Rows are points. Each table stands for the endless flat space through its points: a line for two points, a plane for three, and so on. Write the one point that lies in both, or say that there is none.
In the rows, 128 means zero.

First:
[[132  82 158  68]
 [140 114 154 112]]
Second (2 x 4):
[[132  93 145 110]
 [138  85 127 118]]
They share: no point

First, 3 rows:
[[ 53 155 139 145  70 163 105 155]
 [ 50 157 144 135  73 173 121 135]
 [116  97 162 195  97 119  61 201]]
Second, 2 rows:
[[ 81 121 154 170  86 139 102 154]
 [ 93 100 175 179  89 139  93 181]]
They share: no point

First, 2 rows:
[[ 64  63 149 136 131 137  63 117 153 141 176]
 [109 113 159 181 136  92 103 162 103 131 131]]
Second (3 x 11):
[[ 89  95 149 167 128 111  91 143 116 128 156]
 [ 81  77 144 190 126 122 110 136  93 133 182]
 [101 111 147 149 116 117  77 141 122 122 140]]
They share: no point

First (2 x 18):
[[ 95 111 157  92 153 111 110 134  93  96 125 132 130 157 124 105 116 119]
 [101 138 181 107 129  99 143 119 120  99 128 159 106 145 100  75  92 128]]
Second, 3 rows:
[[105 127 168  83 143 100 141 123 105 111 137 140 123 160 114  81 101 152]
 [105 125 156  89 137 108 115 139 107  95 115 142 129 142 126  87  99 112]
 [ 57  93 198 143 179 110 125  95  79  91 159 138  93 190  78 141 151 132]]
They share: [ 97 120 165  97 145 107 121 129 102  97 126 141 122 153 116  95 108 122]

First (2 x 24):
[[ 85 138 153 168 112 101 132  92  99  89 136 127 112 143 134 114 129  83
  138 110 157 100 109 143]
 [ 81 135 154 171 110  98 122  82 107  87 140 127 123 154 133 123 126  74
  142 120 163 109 116 140]]
Second (3 x 24):
[[ 75 113 166 168 120  89 159 120  95  78 124 116 111 114 129 115 146  91
  151 108 164  98  94 129]
 [105 163 111 148 105 129 134  70 105 108 144 141  91 149 119 110 131  81
  106  78 109  78 124 174]
 [ 95 137 106 142 108 123 153  76 119 100 140 134  99 134 101 127 150  73
  113  76 102  80 126 167]]
They share: [ 89 141 152 165 114 104 142 102  91  91 132 127 101 132 135 105 132  92
 134 100 151  91 102 146]

First:
[[101 108  90  94 167 136 160 114 154 115 151 169  81 137 113 121 146 130
  109 147 140 102 129 151]
 [112  96 101 127 158 162 176 120 144 133 163 141 102 144 101 139 130  99
   98 141 129 124 139 175]
 [115 100  88  96 149 140 120  94 174 111 143 201  91 119 105 109 170 156
  127 127 158  66 109 143]]
Second:
[[115  88 114 133 154 172 153 115 130  87 157 162  67 103 114 113 110 114
   95 149 114  53  94 127]
 [ 87 152  72  91 178 105 191  94 180 113 156 123 121 154 110 138 161 134
  126 120 159 109 147 170]
 [111  98 114 139 154 165 161 106 126  77 162 153  67 100 122 114 101 116
   96 144 111  43  93 122]]
They share: no point

First, 3 rows:
[[160 169 145 101 168 147  92 166  76 102 111 132 100 134 175 136 143 154
  128  85 163 119 137 126]
 [189 160 120  85 157 189  99 140 101  92 135 151  93 140 194 117 182 192
  105  74 135 133 137 121]
 [180 161 126  89 158 178  99 146  96  97 126 145  97 139 184 121 171 181
  112  81 141 127 137 125]]
Second, 2 rows:
[[159 130 130  79 153 179  90 123 103 118 109 143 101 145 152 119 150 151
  119 129 121  98 121 155]
 [165 160 118  94 150 170 123 156  85 109 103 128 122 148 149 125 168 157
  137  99 151 113 145 143]]
They share: no point

First:
[[146 160 142 147 160 161  93  63 137 111 126 196  97 100 105  65 126 164
  169 142 148 181 162  93]
 [135 114 140 111 163 163 121 101 182 111 153 147 117 139 110 107  97 108
  112 116 151 123 131  98]
 [145 164 150 141 168 163 101  61 142 111 118 192 102  99  95  57 132 163
  162 136 151 173 166  93]]
Second:
[[116 110 111 144 172 158  95  83 168 135 140 158 128 154 128  88 114 160
  132 123 173 188 143 116]
 [126 118 119 139 165 158 101  83 163 129 141 164 121 146 121  91 111 151
  136 126 165 178 145 107]]
They share: no point

First, 3 rows:
[[144 140 125 129 187 103 146 165 140  75 123 118  92 150 142 119  67 148
   85 137 149 115  90 137]
 [162 133 129 124 141 137 152 140 121  99 102 123 118 140 172  76 105 126
  120 161 142 144 124 156]
 [135 145 126 133 206  89 141 175 146  66 132 117  80 156 130 135  52 156
   70 128 150 105  78 130]]
Second, 2 rows:
[[152 130 125 111 161 143 176 163 142 107 119 134 126 140 146  73  87 122
  137 155 147 149 112 145]
 [177 130 120 136 131 113 126 118 107  72  84  99 101 135 196 108 112 147
   82 155 147 114 117 160]]
They share: [162 130 123 121 149 131 156 145 128  93 105 120 116 138 166  87  97 132
 115 155 147 135 114 151]

First, 2 rows:
[[161 106  90 108 121 117 121 138 154  96 128  92 138 126 144  92 152 101
  148  83 179 181  95 154]
 [146  97  99 126 139 108  88 132 148 111  98 110 105 147 120 110 176 101
  133 101 152 157 122 163]]
Second, 2 rows:
[[153 107 114 127 115  90 109 127 150 111 111 118 111 160 119  87 145 108
  146  78 169 175 102 166]
 [145  79  86 115 147 118  77 155 138 115 111 102 115 132 139 127 181  76
  146 102 153 151 118 158]]
They share: no point

First, 2 rows:
[[ 91 168 160 155 128 156 145  86 131  95 162 120 171 100 163 153 168 169
  123 115 103 163 171  99]
 [ 69 174 162 143 106 170 129  82 149 105 180 112 185  88 151 155 166 171
  141 111  95 153 185  85]]
Second (2 x 24):
[[116 151 141 151 149 143 169 102 120 102 171 134 146 124 175 160 179 184
  108 125  95 150 184 110]
 [ 95 172 168 166 134 152 145  81 123  84 144 119 173  97 166 148 164 160
  117 113 113 177 154 104]]
They share: [102 165 159 161 139 149 153  88 122  90 153 124 164 106 169 152 169 168
 114 117 107 168 164 106]

First:
[[133 150  67  95 164 160 105 114 121 100 156 124 157 119 173 172 118 108
  135 147  94 164 167 108]
 [153 110 119 175 116 144  77 110  81 116 164 152  81  51 161 112  86 160
  139 139 114 116 187 132]
 [ 88 170 118 125 139 105  77 109 141  71 138 159 132  83 123 146  71 124
  119 137 133 153 136 138]]
Second, 3 rows:
[[151 135 108 126 143 146 117 146  90  76 191 107 118 115 178 115  94 156
  157 165 122 122 164  94]
 [151 115 104 142 153 154 121 138  78  78 187 109 122 123 170 129  90 164
  135 181 102 142 144 110]
 [139 115  92 144 156 156 105 114  90  95 163 130 130 109 158 154  94 146
  116 169  88 162 144 130]]
They share: [133 140  91 125 145 147  92 112 111 101 156 138 129  92 162 149 101 127
 134 143 106 147 169 120]

First:
[[ 95 108 116 133 173 159 115 159 111 113 141  99 127  85  54 115 135 104
  176 188  89 101 142 139]
 [ 83  60 110 165 179 185 138 178  97  91 130  65 100  89  92 110 106  86
  160 152  93 125 125 126]
 [ 91 113  93 153 175 149 132 149 125 122 121 111 118 112  90 125 109  91
  152 176  88 102 134 123]
 [ 79 125  73 165 193 155 140 143 141 124  87 129 108 150 126 147  79  79
  142 168  78  96 116 101]]
Second:
[[ 86 135  95 169 160 126 164 161 140 107 107 111  83 121 138 131 113 105
  163 146  81  87 154 113]
 [ 73 116  83 150 179 157 143 165 132 133 137 114  85 102 120 142  90  76
  144 151  92 102 150 118]
 [115 102 111 176 143 113 147 129 124  99 107  82 117 138 102  98 132 112
  160 161  78 102 136 108]]
They share: no point

First, 4 rows:
[[133 148 100 157 104 134 165 138 107 171 161 144 125 112 150 114 132 113
  136 130 197 115 161 144]
 [144 162  73 147  91 114 193 155  89 168 148 148 133 120 165 133 130  92
  127 149 221 143 149 149]
 [166 140  63 137  96  95 191 163  88 159 145 159 115 109 142 139 125 100
  130 164 203 148 147 166]
 [192 112  57 133 110  75 183 173  92 153 147 179  87  93 112 137 125 118
  140 174 175 148 143 184]]
Second, 4 rows:
[[168 118 120 148  95 131 141 151 115 154 185 144  91  80 138 124 136 145
  145 121 157 116 148 143]
 [194  75  74 153 101 125 103 181 147 160 189 127 117  92 118 101 154 117
  178 125 205 113 213 188]
 [172 116 108  90 107  71 177 143  67 170 221 146 131  24 102 134 172 153
  115 153 129 166 146 133]
 [137 121 118 215 122 156 107 143 172 160 106 166  71 154 127  89  92 133
  185 138 174  21 171 183]]
They share: no point

First (3 x 24):
[[151  75 151 152 147 168 106 160 113 130 118 102 126 104 148 159 136 161
  131  97 103 149 124 176]
 [158  65 125 131 155 181 108 166  81 123 144 123 107 124 147 190 117 133
  136  83 101 145 111 190]
 [147  75 159 160 141 165 103 161 124 131 109  95 133  99 147 149 141 171
  127 100 101 152 126 175]]
Second, 4 rows:
[[133  71 120 139 187 155 109 128 132 138 148 109  96  84 130 143 172 147
  176  98 127 126 104 146]
 [192  93 170 106 160 124 135 159  92 142  94 125 131 116 123 173 162 136
  127 128 165 101 163 152]
 [147 103 145 134 149 156 134 136 121 134 124 136 132  82 118 177 164 143
  169  97 131 119 124 158]
 [163 105 158 131 149 151 135 144 110 136 112 129 136  92 128 177 156 145
  152 106 135 120 140 158]]
They share: [161  95 155 146 167 160 120 142 111 138 120 102 122  94 156 157 144 157
 145 107 119 139 138 154]

First (4 x 24):
[[158 143  94 159  90 218 123 135 115 184 166  86  89 170 147 110 145 186
  156 168 122 165  67 200]
 [175 121 109 141  83 202 126 130  87 159 135  87 114 180 134 120 106 160
  142 152 111 154  78 181]
 [118  61 100  81 104 136  87 181  75 156 126 138 141 162 119  48  79 178
  196 116 114  85  93 142]
 [131  83 101 102 111 162 122 167  93 165 121 119 124 155 101 101  96 168
  157 118  93 130 108 158]]
Second, 2 rows:
[[141  82 110 115 100 161 120 155  94 157 127 100 131 154 102 117  85 157
  146 125  93 142  94 160]
 [153 100  98  94 112 185 138 161  73 163  97 133 116 178 108  99 103 166
  152 116  93 124 127 160]]
They share: [145  88 106 108 104 169 126 157  87 159 117 111 126 162 104 111  91 160
 148 122  93 136 105 160]

First (3 x 24):
[[174 129 116 115 139 126 158 130 144 106 133 185  73 138 159  91 120 119
  122 137 141 100 115  92]
 [162 129  84 131 123  94 154 150 140  82  97 165 117 178 171  95 164 139
  114 165 173 136 115  76]
 [174 130 101 128 133 123 165 124 149  97 123 188  81 154 160  81 127 131
  121 151 152 105 112  81]]
Second:
[[203 127  89 133 128 144 178 205 149  80 128 172 119 158 140  51 165 153
  123 119 158  80 122 100]
 [163 132 101 116 132  96 142 151 132 105 107 159 104 146 158 112 151 118
  114 142 153 131 129  97]
 [141 129 135 109 105 129 160 137 131 110 155 202  55 152 181 101 128 119
  144 151 121 117  89  52]
 [205 116 103 124 139 153 184 195 158  59 140 184 108 173 168  43 151 157
  123 129 168  67  98  91]]
They share: [165 128 107 114 133 105 148 151 136  97 116 167  98 152 167 104 146 122
 117 144 154 122 118  91]

First:
[[146 144 136 101 119 165  86 116 104 137 173 125  96 122 145 125 119 127
  134 101 161 156 155 126]
 [134 154 150 123 117 165  90  96  96 129 153 135 110 144 135 131 119 145
  122  85 161 154 153 146]]
Second (3 x 24):
[[137 143 143 110 104 168  90 100 104 141 150 131  97 127 128 125 112 141
  116  89 151 150 149 138]
 [134 161 128  98 131 183  72 133  77 111 171 104 103 124 158 128 139 129
  134  95 151 177 182 147]
 [147 155 148 120 137 154  90 107 101 127 182 137 113 146 154 133 124 130
  146  99 181 156 153 129]]
They share: [140 149 143 112 118 165  88 106 100 133 163 130 103 133 140 128 119 136
 128  93 161 155 154 136]

First (2 x 24):
[[181 147 103 137 108 178  94 137 140 111 145  95 157 117 173 103 174 114
  100 102 123 102 155  99]
 [146 152  98 137 148 133  89 102 150 131 130 100 177 147 163  68 139 134
  100 152  83 137 105  84]]
Second (3 x 24):
[[188 158 119 125 133 154  47 183 165 128 175 145 162  84 196 119 196 122
  145 140  92 173 174  84]
 [148 150  88 153 126 171 133  74 131 109 114  60 175 165 150  67 128 123
   60 104 116  70 103 106]
 [163 129  91 129 102 150 100 101 128 121 117  75 151 147 153  73 152 120
   90 122 119  94 121  85]]
They share: [167 149 101 137 124 160  92 123 144 119 139  97 165 129 169  89 160 122
 100 122 107 116 135  93]

First (3 x 24):
[[120 160 111 148 124 155 182 146 153 159 169 126 123  81 166 157 127  58
  142 144 182  76 159 193]
 [123 130 114 127 151 170 152 140 168 162 190  96 138 108 175 187 136  82
  157 126 185 106 144 169]
 [ 64 150  75 120 140 145 157 178  98 133 107 166 118  62 118 102 119 100
  142  95 151  51 194 186]]
Second (3 x 24):
[[102  92  87 108 132 125 116 161 141 177 117 110 123 121 169 144 120 104
  148 119 154  75 162 193]
 [ 80 133 110 103 170 158 133 176 107 159 140 131 127  86 158 159 110 111
  141  76 170  98 150 155]
 [ 85 122 106 103 161 148 127 174 113 166 132 126 125  95 163 156 110 110
  141  85 166  93 151 164]]
They share: [ 89 128  92 113 157 162 141 160 133 146 150 124 133  93 145 150 130 104
 155  99 166  87 167 168]

First (3 x 24):
[[167  97 159 203 132 208 124 101 152 119 111 172  87 153  63 128 150 160
  152 166 193 123 149 107]
 [ 87  77 113 127 154 102 190 139 128  69 167  96 125 125 145 104 128 128
  168 114 131  89 143 137]
 [134  73 165 191 108 178 133  98 143 122 126 142  84 159  93 128 174 163
  155 145 187 102 122 134]]
Second:
[[133  95 128 154 147 145 159 132 129 104 145 136 111 146  88 106 143 147
  167 143 153 102 136 118]
 [113 133 119 167 141 150 184 126  94  80 129 139  79 161  72 108 177 161
  141 166 175 124 106 110]
 [120 124 119 162 144 146 179 130 104  90 137 140  90 156  74 105 169 157
  152 161 165 118 114 110]]
They share: no point

First (4 x 24):
[[137 211 136 159  93 135 113 162 120 106  69 128 151 111  96 124 138 121
   88 129 149 113 124 151]
 [130 162 155 140  84 115 152 111  84  51 110 154 136 147 152 110 130 157
  125 152 210  93 124 141]
 [122 162 167 114 128 123 150 117  94  67 130 112 126 183 144 118 148 143
  125 184 162  93  94 127]
 [126 196 163 121 116 119 123 150  97  65 116 125 129 147 112 126 153 146
  103 152 152  83 121 152]]
Second (4 x 24):
[[130 165 189 153 126 167 148 176 117  56  65 156 160 199 151 108 133 120
  125 128 184  66  99 162]
 [153 179 164 104 113 143 141 129 117  70  86 134 145 149 158 116 128 148
  123 185 150 114 118 136]
 [140 168 179 143 121 164 142 166 126  63  70 153 154 188 154 116 128 130
  132 132 176  71 101 159]
 [ 71 165 146 188 100  98 169 124  75 105  79  84 172 176 109  68 137  85
   93 165 179 134  95  96]]
They share: no point

First, 4 rows:
[[126  81 166 181 127 141 184 170  83 196 160 127 142 103 107 110 113 144
  175  90 144 119 101  88]
 [128 111 162 189 139 125 160 148  83 166 166 121 128 107 103 112  75 126
  179 126 138 111 101 116]
 [108 129 179  97 128 168 117 121 118 156  86  60 233 165 171 108 120 112
  144 104 158 136 160 126]
 [169 136 155 173 160 142 203  92 108 141 149  83 176 139 121  73  91 127
  156  94 135 142  86  80]]
Second, 2 rows:
[[141  96 143 153 128 109 182 147  85 175 146  71 155 115 119 104  72 142
  188 141 159 106  93  93]
 [121 112 171 173 136 153 142 139  97 155 146 103 151 127 131 120  84 106
  156 105 147 126 129 133]]
They share: no point

First, 4 rows:
[[130  71 109 134 171  62  82  97  97 139 140 178 146 123 157 111 155 107
  167 183 157 168 105 177]
 [149  78 105 147 164  70 107  88 106 143 124 150 132 113 162 136 142 126
  139 191 146 172  97 153]
 [ 83 128 116 165 186 139  65 108 128 141 151 182 143 119  88 107 146  57
  163 129 179 100  84 196]
 [ 91 100 139 173 222 124  69 106 100 107 150 174 170 137 100 120 136  58
  147 139 206 116  59 195]]
Second, 3 rows:
[[ 86 160 103 166 188 127 119  83 150 128 145 162 126 121 111 135 113 131
  140 120 143 138  74 170]
 [115 123  87 146 157 119  94  69 166 158 158 178 140  95  98 129 155  78
  134 144 157 127  99 192]
 [113 124  80 136 160 113  99  51 183 153 174 190 153  93  92 132 159  77
  127 137 160 135  99 206]]
They share: [112 129 100 164 159 129  92  97 139 159 133 158 119 103 109 126 141  90
 145 149 150 118  94 168]

First:
[[124 181 108 156 174 171  70 174 127 117  95  53  75 166  96  96 120 100
  152 104 127 131  73 112]
 [ 93 108  82 122 115 141 110 145 164 130 115 134  99 123 100  99 159  91
  125 112  43 144 116 141]
 [161 156 114 174 167 187  47 132  88 147 127  27  78 168  66  71 102  85
  158  79 146 142  45 102]
 [ 95 151  71 105 133 144  96 158 170 127  96 115  99 127 106 106 146  90
  120 124  59 139 124 152]]
Second (3 x 24):
[[110 154  59 193 138 176  45 170 118 104  97  64  49 124  49  44 175  54
  104  87  61  86 100 152]
 [116 159  65 193 123 180  51 163 127 115 108  68  55 116  49  44 181  54
  111  76  68  87 110 151]
 [116 152  79 173 128 172  67 158 134 122 111  78  69 126  67  64 165  70
  124  85  77 108 104 140]]
They share: [113 139  97 143 143 158  88 154 140 127 110  91  87 145  94  94 138  94
 140 104  87 139  90 124]

First, 3 rows:
[[ 83 131 151 110 135 161 109  80 142 158  82 129 121 162 125 137 135  75
   69 160 141 117 126  84]
 [ 95  88 130  86 162 127  77  59 161 153  92 147  87 180 117 148 119 101
  103 195 124  88 151 119]
 [ 89 118 145 107 141 157 104  80 140 162  92 138 111 159 120 139 131  86
   85 165 130 109 133  92]]
Second, 2 rows:
[[ 92 118 154 126 126 164 112  87 119 162 103 140 109 162 115 136 132 105
   92 171 103 107 131  92]
 [ 98 132 170 140 104 172 126  75 103 156 111 140 105 180 119 130 146 121
  102 177  81 109 135  86]]
They share: no point

First (2 x 24):
[[165  96 140  87 158 154 144 133 137 186 149 131 167 141 127 119  81 179
  117 147  83 163 182 127]
 [168 105 113 114 146 145 171 136 155 159 143 149 170 156 121 149 108 161
  138 180 116 157 161 139]]
Second:
[[185 108 124 127 142 132 172 119 143 148 151 133 151 141 109 145 121 185
  115 163  99 165 186 115]
 [158  99 121  94 154 156 157 143 152 178 142 148 178 156 130 136  88 158
  139 172 108 156 159 145]]
They share: [167 102 122 105 150 148 162 135 149 168 145 143 169 151 123 139  99 167
 131 169 105 159 168 135]

First:
[[ 99  67 139  48 102  49 199  60 136 127 139 107 156  54 118  99 141 177
  105 114 185  63 132 149]
 [ 97  72 116  47  93  79 186  64 150 106 130  93 118  71 112 112 154 146
   90  81 149  48 136 125]
 [100  83 153  51 107  64 202  78 138 127 147 117 147  67 117 108 145 189
  108 111 194  66 143 163]
 [139 154 134 121 143 119 169  90 121  81  99 117 143 109 162  62 188 155
  141 138 132 118 127 132]
 [119 163 165  92 118 153 193 135 172  83 155 133  82 140 134 127 178 151
  120  66 169  71 161 172]
 [123 144 160  96 121 115 195 107 157  93 145 129 123 113 145  99 168 153
  130  98 176  83 140 166]]
Second (6 x 24):
[[ 60 143  94 127  95 131 133 142 148 120 105  46 122 115 116  98 173 109
   82 102 141  99 113 188]
 [164 139  58  24 133  91 135  61  37 147 100 133  80 110 153  69 143 116
  101 142 153  78 179 112]
 [153 152  97  68 160  97 185  86 133  60 113 112 175  90 144 131 147 164
  116 110 135 127 160  83]
 [126 166  68  79 144  93 136 101 109 136 127  95 119  79 123  82 150  99
   65 131 124  93 124 169]
 [118 108 118  86 118 115 158  83 129 131  90 105  93 103 135  75 141 137
  128 121  95  54 145 117]
 [139 131 113  82 151  97 166  78 143 116 111 114 122  75 128  85 139 137
  109 123  83  71 132 122]]
They share: no point

First, 5 rows:
[[173 118 189  73 139 134 136 190 183 108 158  75  61 205 116 118  88  66
  133 101 112 129 123 101]
 [187 151 140  97 136 128 155 211 151 104 120  46 107 230  87 151  79  92
  134 100 131  79 101  88]
 [205 161 165 151 181 189 137 166 131  50 121  29 102 217  95 161 126  82
  151 126  88  65 102 117]
 [107 109 180 133 124 190 105 119 191  68 122 154  77  98 129  45 127 124
   98 130  75 111 195 128]
 [157 178 159 197 157 228 152 120 123  36 100  85 123 151 120 114 150 126
  143 157  62  65 157 143]]
Second:
[[131 139 150 126 104 167 129 170 174  74 111 117 111 144 122 110  96 123
  121 132  96 113 162 108]
 [147 156 157 129 101 184 123 177 169  70 123 119 107 152 113 112  97 118
  121 144  96 111 155 125]
 [136 148 150 129  94 177 120 179 175  65 114 121 115 143 121 121  92 123
  123 143  94 120 160 114]]
They share: [137 138 157 123 121 164 141 159 167  88 117 111  99 154 115  90 105 118
 117 122 100  97 159 113]

First (4 x 24):
[[119 122 192 195 130 101 137 154 109 113 113 106 139 168 147 111 113 138
  173 106 104  75  89 102]
 [123 138 202 183 174 117 113 166 103  97  79 140 145 154 119 133 119 176
  139 160 100  95  61  84]
 [ 96 129 161 165 195 134  95 172 120  86  74 155 117 139  98 164 128 176
  125 186 109 134  82  64]
 [121 130 200 167 155  97 115 163 127 121 101 110 154 132 147 117  94 141
  166 122 101  69  84 105]]
Second, 4 rows:
[[103  97 156 206 145 107  79 122 115 122 107 145 135 130 124  91  99 146
  187 116  52 142 114  72]
 [ 97 148 153  86 152  91 157 224 146  77  95  89 122 116 182 210  84 122
  161 153 169  64 117  89]
 [113 125 173 162 142  98 110 149 158  76 123 111 119 137 137 129  69 150
  210 116  94 131 125  91]
 [ 99 105 160 199 154 116  84 131 123 114 112 134 130 135 120 101  99 142
  182 119  61 132 109  77]]
They share: no point

First, 5 rows:
[[193 196 127  84  90 167 126 152  98 194 162  99 156 151 211 167 105  57
  101 124 119  50 117 129]
 [ 99 138 142  93 155  67 115 128 176 101  89  88 152 145 143  84 142 105
  129 136 122 106 188 106]
 [101 145 178  92 120  72 158  96 201 125  60 116 110 168 181  87 203  93
   95 143  86 118 152 124]
 [ 96 144 147  87 163  60 106 120 187  97  82  92 146 154 144  79 147 108
  123 131 128 105 199 111]
 [178 224 129  55 141 130  60 122 141 163 144 106 152 188 190 139 101  84
   97 103 164  39 199 147]]
Second:
[[133 113 124 108 130 123 163 192 125 121  78 100 170 164 203 125 117  91
  128 122  74  97 179  90]
 [157 158 136 101 120  73 114 135 167 160  99 107 176 148 184  93 131 113
  129 134 104  88 117  92]
 [140 121 131 102 124 109 147 175 137 136  74 100 186 147 218 106 122 106
  142 147  71  96 160  76]
 [111 123 130  86 116 119 145 160 135 115  84  78 162 136 209 107 131  89
  136 170  78  93 165  82]
 [172 170 145  99 143 111 142 136 140 166  93 125 202 124 186  86 134 136
  124 154 110  99 140 102]]
They share: no point

First, 2 rows:
[[116 147 149 148  92 157 128  89 159 108 137 110 100  96 100  94 122 153
   80 131 140  98 141  85]
 [104 149 141 140  92 179 110  87 177 104 159 112 104  80  90 112 114 143
  100 135 152 118 153  89]]
Second:
[[102 147 171 154  65 129 123 101 138 123 191  99  88 105 110 169 128 138
   73  93 129  56 145  94]
 [ 93 141 149 120  48 169 116  21 139 111 181 110 110  75  83 130  92 204
  107 116 171  98 145  26]
 [114 151 159 134  89 169 137  69 168 115 151 113  92  83  94 103 114 166
   83 131 147 104 135  76]
 [147 173 151 142 158 203 149 123 232  97  83 119  88  72 105  23 139 122
   76 185 136 154 126 129]
 [125 144 135 172 141 165 128 154 193 108 109 120  90 110  96  67 138  93
   66 148 116 120 151 154]]
They share: [110 148 145 144  92 168 119  88 168 106 148 111 102  88  95 103 118 148
  90 133 146 108 147  87]
